Rows are points. Each copy is the shape, with its points in the same order, stretched, turned, moved and blurred by noise. Is it also mirrored, or only turned?

Shape:
[[ 22 -34]
 [-27  25]
 [ 60   8]
 [ 29 -34]
 [-27  40]
 [ -7  42]]
Copy 1, 6 rows:
[[ 54 -10]
 [-23  22]
 [ 48  33]
 [ 45   1]
 [-34  42]
 [ -8  47]]
Copy 1 is: only turned
Copy 2:
[[-10 -52]
 [-35  39]
 [ 46 -20]
 [ -4 -54]
 [-25  59]
 [ -4  54]]
Copy 2 is: only turned

Shape:
[[-26  22  26 -42]
 [ 43  -1  31   3]
 [ 37  22  -4 -16]
 [ 22 -22   7  25]
 [-25   8  -9 -10]
 [ 21 -11   5  11]
 [-15  19 -11  -3]
 [ 17  20   8 -27]
 [ -6 -22  21 -10]
 [ 28   6  23  12]]
Copy 1 (10 x 4):
[[ 11  38   6 -45]
 [ 24 -20 -10  -2]
 [ 23   3  22   4]
 [ -9 -20 -19   5]
 [-15  29  -1 -14]
 [ -2  -9 -14   3]
 [ -5  33   4  -5]
 [ 22  13  14 -12]
 [-10   0 -14 -30]
 [ 24  -4 -15   3]]
Copy 1 is: mirrored
Copy 2 (10 x 4):
[[-21  -7 -29 -43]
 [ 50 -26   9 -12]
 [ 31  21 -14  -9]
 [ 32 -30  19  20]
 [-23   5 -13  -1]
 [ 24 -17   9  10]
 [-17  16  -5  -3]
 [ 16  10 -20 -22]
 [  5 -37  -9  -5]
 [ 35 -17  17 -10]]
Copy 2 is: only turned
Copy 3, 10 rows:
[[-28 -36 -10  21]
 [ 15   6  38  29]
 [-13  22  24  26]
 [ 36   9  14   4]
 [ -3 -11 -23   4]
 [ 21   9  17   9]
 [ -2   1 -22  15]
 [-19   0  14  22]
 [ 13 -25   9   0]
 [ 19   9  20  30]]
Copy 3 is: only turned
Copy 4, 10 rows:
[[-11  60 -32 -25]
 [ 28   6  50 -22]
 [ 23  42  35  26]
 [ 20 -36  23  -4]
 [-11  17 -29   9]
 [ 17 -14  19   1]
 [-21  14 -13  20]
 [ 15  49  13   2]
 [ 19   3 -18 -32]
 [  6   2  42 -14]]
Copy 4 is: only turned

Shape:
[[  5 -29 -21 -37 -11  22   7  19]
 [ 14 -16  21 -29  -6  35   0  14]
 [ 13  14  30  23 -23 -20  13  12]
 [  5  -8 -17  -2  10  26   3  10]
 [ 13   2  -5  -7  29  -6  16  15]
 [ 15   3  38   5  -7  -7   6 -28]
 [-18  11   1   7  14 -13 -12   5]
 [ -9   0  11 -25  11 -17  -1 -15]
 [  9   8  -9  -6  -5 -19   5  -6]
 [ -8  32   0  -6  10  -7  25   0]
 [ 16  32  22   8 -22 -15 -11   6]
 [ 36   7  35   8   2   2   1 -10]]
Copy 1, 12 rows:
[[  0  34  18  39  -3  60  -9 -14]
 [-10  32  48  15   6  45  14 -22]
 [  9 -32  29 -37  26 -19   9  10]
 [ -1  39   5  17   7  17 -22  10]
 [ -5  21 -23  -7  21   3   5   9]
 [ 17  -5  17 -39 -13 -20  24 -25]
 [-20  -2 -10   1   9 -29  -2  10]
 [ -9  -3 -17 -10  -5   0  26 -23]
 [ 11  -7 -13 -18  11   2  -4 -11]
 [ 16  11 -24  -6  42 -22  16 -19]
 [ -6 -29  13 -43  36 -17   0 -15]
 [  8   4  21 -44   2  -7  13 -11]]
Copy 1 is: mirrored
Copy 2:
[[-40 -26 -15   6  31  15 -21   7]
 [-43   6 -34  12  20  27 -15 -25]
 [  7  33  14  36 -25  23  -6 -21]
 [-14 -28 -19   0  -2  12  -7   4]
 [ -7 -13 -27  25   8   3  11  11]
 [  9  13  -4  12   1   4  -1 -38]
 [ 13  10  -2  -4  -1  10  14  14]
 [  1   6  -7  -4  30  -3   6   0]
 [  6  -7  10   9  -3 -13  -8   4]
 [ 35   5  -8  12   0  -8  -6  14]
 [ -1  36  12  16 -32  -1 -12 -14]
 [-16  10 -15  28 -17   6   3 -36]]
Copy 2 is: only turned
